Rows are points. Before rounding, the points of a table are all equally far from one centre. They may lie mostly on one side of it. Write the centre, to within rounding.

Points (9 x 3)
[[-17 -11  33]
 [-29 -20  26]
 [-41   7 -25]
 [-42 -30   5]
 [ 30  11  17]
 [-23 -22  29]
 [ -2 -60   7]
 [-25 -45  15]
 [-22  11  22]]
Centre: [  1 -15 -13]

Points (12 x 6)
[[ 30  19  -7  33   0 -59]
 [ 37  22 -15  32  14 -49]
 [-13  -3  18  -8  21 -60]
 [-17  28  -5  14 -20 -27]
 [  3 -13  27  43   6  -8]
 [ 28  35 -20  15  23 -42]
 [-12   9   0  35  -1 -53]
 [ 37  10  -2  49   0 -36]
 [ 26   7  35  43   0 -29]
 [ 17   7   3  46  13 -54]
 [ 14  27  -2  36  12 -53]
 [  5  19 -28   8  23 -55]]
Centre: [ 16  -2   3   4   4 -25]

Points (13 x 8)
[[  8  24   8 -32  21  41  11 -12]
 [-19  18 -25 -25  -6  39  16  -5]
 [ 11  11 -16 -60   0  33  -2 -11]
 [  3  38  -6 -23  -1  46  10 -17]
 [ -2  14 -23 -16  15  26  34  26]
 [ 17  22 -20  -6   2  51 -11  -8]
 [ 25  13   3  -8 -21  53  15 -10]
 [  8  46  -6 -11   6  45   5  14]
 [ 30  28 -11 -35 -16  33  32 -20]
 [ 16  36  -3 -18  23  30  27 -17]
 [  1  26   1 -24  10  47  21  -3]
 [  6  26  14  -4  20  35   0 -25]
 [  6  13 -28   8  -7  30  37  -5]]
Centre: [ 14  14  -3 -15 -10  -3   1   3]

Points (12 x 9)
[[-15   0  49 -44 -15 -12 -18  -2  13]
 [  1  23  55 -22 -18 -13 -15   2  11]
 [-24  20  50 -48 -17 -32 -14  -8   1]
 [ -9  -7  48 -44 -19 -10  -9   6  -8]
 [ -6   3  45 -48 -25 -12 -26  -8 -15]
 [ -7 -12  60 -12   0 -27  -4  -1 -14]
 [ -2  10  36 -23  -9 -19 -19  24  -3]
 [ -3  18  46 -54  -7 -16  10   4  -6]
 [-10 -21  42  -8 -24 -27 -11  -2 -38]
 [-32   6  47 -27   6 -10 -23   1 -18]
 [ -6  -9  46  -9 -30 -27  16  16 -14]
 [-22  -8  40 -20 -17  -5 -13  21 -11]]
Centre: [-13  10   7 -12 -13 -16   7 -28  -6]

Points (17 x 12)
[[-25  37   2  36   7 -23 -50   6 -18  32 -21  33]
 [-31  16  -4  31  14  -4 -56   0 -31  29 -19  24]
 [-25  12 -15  48  -5   4 -49 -16 -13  34  -1  23]
 [-16  14   5  39  -9   4 -35 -14 -24  31 -28  32]
 [-45   7  10  33   3   2 -51 -12 -29  13 -19  22]
 [-43  22   4  27   6 -25 -54   2 -19  33 -10   1]
 [-38  17   3  49  -1 -22 -45  -4 -27  24 -19  20]
 [-21  16  16  35  -7 -21 -60  -1 -19  27 -15  31]
 [-31  10   1  45   4  -3 -39   0 -28  26 -30  17]
 [-33  26   4  24  -8  -7 -55   2 -23  20 -28  37]
 [-44  21  -1  12   6  -5 -52   7 -19  25 -28  22]
 [-45  22   0  18   0 -16 -49   2 -36  25 -24  19]
 [-40  19  -3  48   3   1 -44 -14 -34  25  -9  30]
 [-31  20 -11  30  11 -13 -39 -16 -29  25 -31  28]
 [-33  16  18  34   4   1 -51 -11 -11  21 -22  40]
 [-39   7  15  26   1 -19 -55   6 -31  24 -15  29]
 [-21   8  25  43   2  -1 -50   7 -19  29 -14  26]]
Centre: [-21  21   2  18   0  -8 -21   0 -12  10   7  20]
